Each row of a before or after table is a point. One or more steps were done to the points. Then noise was added and the rows were shuffled. The steps act on columns, c1 being the first. What was done? A step turns or swaps two columns, mirrors them in a line or flattens them onto one, adds a multiple of one to another, or multiplies or shifts one. Angles are multiples of 10 degrees, from the lower column toward the higher: turns from -170 to 170, lines from 10 to 170 but not 90. Use the fewest steps. Two steps may share a column if one is a turn and the other turns, adds or multiplies; they go together, in the order done. Otherwise the lowest column goes first.

Before (11 x 2):
-21 -1

24 36

-33 -34

28 26

25 39

29 10

-31 -20

39 51

11 10

-1 -24

-26 -4
After (11 x 2):
24 -29

-42 14

-17 27

39 -29

5 -21

23 4

-12 10

-59 31

4 -17

-32 26

-42 17
Steps: turn c1 and c2 by 100 degrees

Before (9 x 4):
-1 -27 -5 9

15 -4 -4 -14

-2 -4 -19 10

-51 -34 -43 -47

-9 -30 -39 4

4 56 42 9

20 -24 -42 22

11 -42 54 -44

11 40 -38 18
After (9 x 4):
11 -15 -67 46

30 -12 -30 -4

2 -11 -2 -11

46 -8 -3 -25

16 -1 -9 -9

13 -4 12 11

38 18 -11 -16

-43 -15 37 47

-34 22 21 -8
Steps: turn c1 and c3 by 60 degrees; multiply c2 by 0.4; multiply c4 by -1

Before (8 x 6):
-13 9 -12 0 -27 17

23 23 -23 -20 43 10

-2 14 -45 -12 44 6

-8 41 -35 -44 24 -20

35 38 -25 16 5 -16

-20 -11 22 13 29 -19

-27 -27 16 -23 -20 31

-18 38 22 25 -26 13
After (8 x 6):
-27 -27 16 15 48 31

-19 38 22 -53 -20 13

35 37 -24 -17 -28 -16

24 22 -23 58 2 10

-19 -12 22 6 -37 -19

-2 13 -45 49 -9 4

-13 9 -13 -20 18 17

-8 40 -34 75 52 -19
Steps: multiply c4 by 2; turn c4 and c5 by -130 degrees

Before (8 x 9):
58 38 3 -64 55 -30 -13 19 37

-27 41 20 37 67 31 15 -8 -26

-5 24 -1 19 -35 -4 -24 9 13

35 -2 21 12 4 5 -31 -16 8

41 49 -10 -45 52 -35 32 -16 -3

-11 -9 3 23 -15 23 -7 -13 39

-15 -6 -8 52 1 -21 -14 1 15

13 14 1 59 -7 20 10 11 17
After (8 x 9):
58 -58 4 -9 24 -31 -48 21 38

39 -64 -9 -16 41 -35 -11 -18 -4

34 15 22 -6 -10 8 -26 -17 10

14 49 2 -48 2 20 12 10 16

-6 7 1 -32 -29 -3 5 12 12

-25 -1 22 -46 44 27 -30 -7 -27

-15 42 6 -11 -12 21 2 -12 40

-15 54 -10 -22 -5 -20 -10 -1 13
Steps: add 0.5 times c9 to c4; turn c2 and c4 by -120 degrees; turn c5 and c7 by -40 degrees; multiply c5 by 0.7

Before (10 x 11):
32 -6 23 -5 -24 -5 -40 -26 40 14 -9

-34 -41 -40 -19 -23 23 -35 21 4 12 33

-40 16 -16 15 -1 -37 -48 28 -13 43 30

47 -34 3 -33 14 -15 27 24 -13 19 -18

-5 20 -25 -4 -34 -14 -29 -38 35 -43 6

45 -2 7 -9 -35 -37 -34 -23 -37 -25 -53

45 -10 7 11 26 -25 -41 10 22 -10 -27

9 14 22 5 42 -13 -14 -57 -25 18 -1

-25 -4 -40 -29 25 13 1 32 19 -3 -48

-1 -45 47 -6 -24 -38 22 -5 1 -27 -38
After (10 x 11):
-4 11 37 -4 -34 -2 -5 -60 35 -44 -23

-42 -9 49 16 -4 -15 3 9 -13 43 -47

10 6 1 5 38 3 24 -75 -24 20 -19

49 -32 -25 -35 14 23 4 4 -11 19 10

-26 10 19 -29 25 40 -22 13 20 -1 28

46 -11 26 -9 -35 63 28 -41 -38 -23 -15

30 -5 23 -3 -23 10 43 -48 40 12 1

-34 -28 50 -18 -21 -38 -7 1 4 13 28

0 -50 -45 -4 -24 48 31 -25 2 -27 1

44 -13 31 12 25 35 21 -11 21 -10 -9
Steps: turn c6 and c11 by 110 degrees; turn c2 and c11 by -30 degrees; turn c3 and c7 by 120 degrees; add -0.5 times c4 to c7; shift c8 by -20

Before (13 x 12):
-49 -68 8 39 -38 10 -59 -18 -22 -35 -5 -4

19 -7 6 37 29 21 -19 32 -10 4 9 -1

21 29 45 31 -14 4 -2 56 23 -28 -1 -36

-19 8 0 47 10 19 10 7 45 21 -3 -22

21 9 -29 -32 -48 28 -11 38 25 -14 -14 -11

-12 59 19 34 -28 -36 -22 70 -2 -7 -83 29

-9 4 -9 0 40 -46 0 -18 -5 -21 14 10

-13 3 29 2 -15 -7 12 -16 -61 2 8 3

33 -27 57 -2 22 28 7 28 21 -44 -29 20

42 16 52 20 -35 -5 -13 -25 7 -23 -1 17

11 0 13 36 -56 16 33 33 19 -25 -22 35

-6 -24 -21 30 -9 -29 -4 41 -1 17 -35 -12

22 7 -18 -12 -13 25 -4 3 -3 -52 -29 -29
After (13 x 12):
-3 3 -28 -12 -12 12 -4 7 3 -51 36 -30

31 10 47 20 -11 19 -12 42 15 -24 28 17

9 6 -39 -32 -62 -1 -10 2 27 -13 25 -11

-63 42 32 34 -66 -20 -21 -36 -9 -7 56 30

-41 -48 1 38 -19 19 -57 39 -17 -35 -28 -4

19 -3 -6 37 3 22 -17 -43 -2 5 7 -2

-4 2 28 2 -2 29 10 22 -54 2 -15 4

-17 5 -9 46 4 1 10 -10 47 22 -10 -21

-26 -17 -3 31 -34 -33 -4 -24 -14 17 23 -12

15 20 37 30 -46 17 -1 -34 31 -29 14 -36

7 -19 36 -2 0 43 7 -34 38 -45 43 20

2 3 14 0 42 -41 0 -12 -20 -21 -17 10

-5 2 4 34 -64 12 32 13 25 -26 25 35
Steps: mirror c1 and c11 in the line at 20 degrees; multiply c2 by 0.7; turn c3 and c6 by 30 degrees; turn c6 and c9 by 20 degrees; mirror c5 and c8 in the line at 160 degrees

Before (13 x 18):
-35 -30 30 -25 44 18 29 -20 -35 -16 53 -28 4 23 33 9 -25 -2

31 13 36 29 -8 -17 2 -15 19 -49 -27 2 10 -17 -2 40 -12 -21

-48 36 13 -9 -43 -42 19 -38 29 37 22 23 47 -27 34 -31 20 5

-35 59 -4 55 -18 -14 2 26 -38 27 -12 -51 42 -27 -26 -16 20 -49

-3 -24 3 9 -11 -44 9 -8 35 -53 30 26 -30 16 -33 26 25 39

3 -30 -27 4 -27 0 18 39 6 -54 28 13 34 -1 -15 1 -38 38

-50 -7 -22 4 -33 -14 21 41 3 -14 47 -47 20 10 44 28 -13 -39

-27 -31 28 46 -23 -25 -10 21 38 8 -10 26 31 25 -17 -20 -16 36

-30 1 20 37 2 20 -8 -12 -40 -34 17 37 20 -13 14 -21 -22 -18

7 31 -26 -27 28 -25 -3 13 -12 -44 40 27 8 45 -10 -19 -1 3

13 -4 -51 -4 0 -30 -26 30 -9 -20 4 -1 15 18 -28 53 8 35

-2 49 -23 8 -25 1 30 -10 -35 7 -27 1 34 58 -12 -6 10 7

-1 5 -30 -7 -2 -53 -21 -31 26 -22 -19 -50 2 -19 40 15 30 31
After (13 x 18):
-24 -32 2 44 29 -26 -27 -25 34 9 -7 17 16 18 -23 -21 -14 32

-37 -32 38 -20 -58 23 -23 1 -34 -18 46 -23 8 15 33 -1 -26 -5

-47 39 16 -7 25 -39 -10 11 30 34 20 15 68 -15 39 7 15 33

3 -27 15 4 45 1 30 -42 8 -57 25 15 3 -4 -15 -36 -41 19

27 15 12 29 10 -19 -37 4 21 -47 -22 0 21 -17 -3 3 -11 -43

-37 62 5 55 27 -17 2 -41 -41 26 -15 -53 22 -21 -22 53 20 -12

-4 2 -22 -8 -9 -51 19 22 27 -19 -19 -52 19 -11 39 -35 31 1

-48 -10 17 11 43 -19 26 -30 6 -16 43 -53 -2 4 43 23 -7 -42

7 -7 -36 -1 10 -30 47 -27 -12 -26 1 0 -6 15 -22 -57 14 -29

-32 5 -3 29 -4 20 -27 -5 -43 -31 23 35 20 -14 10 32 -22 12

-4 46 22 13 14 -4 23 -6 -37 11 -38 9 38 40 -9 -3 13 7

7 25 -12 -29 -26 -27 24 -21 -8 -43 40 27 -5 26 -12 10 0 21

-7 -26 4 3 9 -45 2 31 34 -51 34 20 -8 7 -33 -40 20 -1
Steps: turn c3 and c7 by -80 degrees; turn c5 and c8 by -160 degrees; turn c8 and c13 by 40 degrees; multiply c14 by 0.7; mirror c16 and c18 in the line at 120 degrees

Before (11 x 20):
-11 15 2 -17 -3 28 -9 16 10 28 13 -52 -35 -9 33 41 19 -2 28 19

11 31 -19 -15 -16 20 -45 10 1 3 14 20 33 39 11 -24 38 26 -7 -14

72 -28 -5 6 63 -19 20 -45 -1 -51 -49 -24 -25 -1 -73 -53 0 -10 33 48

10 6 -8 -17 -9 22 -30 8 -21 -7 -51 -14 37 -4 21 -27 -45 -62 -30 -11

25 41 -9 40 9 -23 -35 16 -20 53 -6 -45 -33 21 2 -43 -21 16 18 -24

5 11 1 57 -5 13 34 31 41 16 6 -18 3 7 58 -32 3 -10 -34 -2

16 12 16 -19 19 31 14 -1 -43 -8 31 -56 -20 -5 45 9 -40 -21 -16 -30

-1 -23 -31 -28 -39 4 -16 31 9 25 5 32 26 30 -21 -35 -7 13 60 44

33 -32 12 21 13 18 -22 6 -21 29 -17 -13 9 16 29 6 19 25 -5 19

-63 -12 5 29 -10 25 55 33 -26 18 1 17 -8 20 6 -23 15 -10 35 10

20 -7 6 -24 45 12 -37 15 3 -19 13 22 6 3 -3 -35 12 -21 36 26
After (11 x 20):
15 11 -3 -18 19 31 10 -11 24 20 7 -56 20 48 44 10 -41 -43 -17 -33

23 -9 -18 -21 45 10 25 7 1 -33 -7 25 -29 -6 -5 15 12 11 35 25

-63 -9 14 30 -12 24 -18 27 32 53 -9 17 -11 10 7 24 12 0 34 11

12 10 -9 -17 -10 22 7 21 11 -31 -5 -17 -43 25 21 -13 -46 -17 -33 -9

24 41 48 41 11 -24 -15 15 30 -37 -6 -43 -12 1 5 55 -22 29 17 -24

34 -33 33 22 12 17 8 12 24 -18 -3 -13 -3 10 30 -12 17 27 -6 20

-10 16 27 -15 -2 33 -1 11 -14 -8 -3 -51 50 -1 33 1 20 -56 28 21

7 11 14 57 -5 9 -17 25 -24 31 -5 -22 -26 -49 59 18 -1 16 -35 -2

-4 -21 17 -28 -43 1 -29 27 16 -29 -10 28 -41 -30 -20 5 -9 53 62 45

73 -28 -55 8 63 -19 4 -25 -2 24 11 -27 -26 0 -76 58 0 12 31 46

10 29 -6 -16 -15 17 -5 3 28 -51 -2 18 -39 -35 10 -11 37 67 -10 -18
Steps: turn c3 and c10 by -70 degrees; turn c7 and c10 by 110 degrees; flatten c8 and c11 onto the line at 160 degrees; turn c9 and c14 by -130 degrees; multiply c14 by 1.3; turn c13 and c16 by -130 degrees; add -1 times c13 to c18

Before (14 x 32):
-22 -12 -41 1 22 45 43 28 28 25 8 -29 -16 -17 55 -24 -8 -13 -9 18 -28
 -41 -16 10 -3 -4 58 21 54 -21 -5 0

7 13 3 30 8 52 -5 28 5 -30 -1 9 -64 5 -7 3 19 -30 2 -21 11 7 -4 35 12 25
 6 5 -19 4 3 5

64 2 58 -23 8 51 -37 -15 12 19 -22 11 11 1 6 -26 -32 51 31 16 6 25 26 13
 -39 -40 31 -54 -13 -59 -31 34

27 19 -32 11 14 22 -47 -45 -20 35 -4 -15 17 3 50 40 -12 13 -19 55 -4 -26
 -26 28 19 -3 -5 2 -20 -27 13 -13

-27 2 -18 15 -17 53 -27 40 -16 21 32 30 -47 0 60 7 -11 -1 5 8 73 22 -27
 16 5 25 -38 13 -7 -10 -13 -60

0 -2 -43 44 31 -12 -10 37 45 1 33 -12 -12 -28 17 6 -42 -41 -55 -16 -12
 -19 21 -5 6 22 18 -16 4 -8 38 -15

15 -22 13 -15 43 29 0 -20 40 -15 -18 -34 39 30 77 27 18 9 12 35 21 15
 -64 -10 12 41 45 -54 19 22 -14 30

3 5 -2 -8 -15 24 -52 8 -45 82 -6 20 -5 16 26 35 -15 28 22 25 11 13 -8 28
 31 11 5 -18 -20 9 12 -5

-36 -1 18 -2 21 -2 9 -8 14 23 -10 -4 12 9 54 13 -28 52 35 -30 -18 -1 16
 21 -19 38 16 -12 35 -3 -39 -48

-38 -53 -4 -2 -40 30 7 14 -38 32 43 14 -18 -28 8 18 53 20 -39 0 2 57 12
 -13 49 -19 4 -18 0 -31 -21 -26

24 9 -4 -5 -18 1 -54 -6 23 -5 24 -9 -34 -7 25 -17 22 -25 14 -30 5 24 15
 -9 6 29 -12 -29 -40 -70 10 12

22 13 39 -25 16 30 -10 -17 3 -6 12 -11 30 -6 8 -30 18 14 -54 -2 -31 -8
 -32 15 8 4 -52 -29 -20 5 -25 35

-54 -24 0 13 -17 -2 -28 -12 -2 26 -10 12 -8 -26 66 -28 -2 -9 23 -49 0 13
 37 15 32 3 -7 6 -6 -19 -22 -19

28 -5 -22 31 13 22 -33 -41 25 54 1 46 -7 -13 -2 -63 4 23 39 6 11 5 4 -4
 -21 -12 -3 13 -4 20 3 -46
After (14 x 32):
21 -8 39 -27 15 29 -10 -30 2 -6 12 -9 29 -4 9 -31 18 32 -53 -11 -30 -6
 -6 -17 8 -2 -54 -7 -21 7 -25 35

-35 3 18 -3 20 -3 9 -1 13 24 -9 -5 10 8 55 14 -29 21 36 -30 -18 0 -83
 -20 -20 -10 16 -50 36 -3 -39 -49

5 -7 4 29 7 53 -5 39 5 -29 0 9 -65 5 -7 3 19 -12 3 -4 11 9 -1 -37 12 -27
 6 28 -19 3 3 4

1 1 -41 46 32 -10 -10 34 46 2 33 -12 -13 -28 17 7 -43 8 -53 8 -14 -19 27
 6 6 -33 21 44 3 -7 38 -15

28 3 -21 32 15 23 -34 -32 24 53 0 46 -6 -12 -3 -63 5 -8 39 -16 10 5 5 5
 -22 9 -3 -27 -5 21 3 -45

-38 50 -4 -2 -42 32 7 13 -38 32 42 13 -18 -29 7 17 52 21 -39 7 2 58 -35
 23 49 32 1 -15 0 -31 -21 -26

-21 13 -42 1 22 46 42 1 27 25 7 -27 -15 -17 56 -24 -9 -24 -8 28 -28 -40
 9 -8 -3 0 56 8 54 -19 -4 1

14 21 12 -14 43 30 -1 -24 38 -14 -18 -32 38 29 76 27 17 54 12 21 21 16
 27 13 11 -51 44 0 19 21 -13 30

-27 1 -18 16 -16 53 -28 67 -17 21 32 30 -47 1 60 8 -12 -13 7 27 73 21 -2
 -14 5 -26 -36 -2 -6 -10 -13 -61

-55 29 -3 12 -17 -2 -29 15 -3 26 -9 12 -10 -26 66 -27 -2 -9 23 -50 -1 13
 -67 -10 30 19 -8 9 -7 -21 -21 -19

26 -13 -33 10 14 23 -47 -68 -20 36 -3 -14 19 3 48 41 -13 1 -21 24 -4 -24
 45 -31 19 -13 -6 -12 -19 -27 12 -14

64 1 58 -22 6 50 -36 -18 11 17 -21 11 10 1 6 -26 -33 64 32 7 5 26 -54
 -13 -41 62 30 -40 -14 -59 -33 32

23 -9 -6 -7 -17 4 -51 13 22 -5 23 -8 -33 -8 24 -18 22 23 14 -31 5 23 -9
 7 6 -29 -12 29 -39 -71 9 12

3 0 -3 -9 -16 24 -52 1 -45 82 -6 19 -6 17 27 33 -15 23 22 25 12 14 19
 -30 29 -20 5 -25 -20 9 9 -5
Steps: turn c2 and c24 by -170 degrees; turn c8 and c20 by 30 degrees; add 0.5 times c21 to c8; mirror c18 and c28 in the line at 140 degrees; add -1.5 times c31 to c23; turn c23 and c26 by 160 degrees
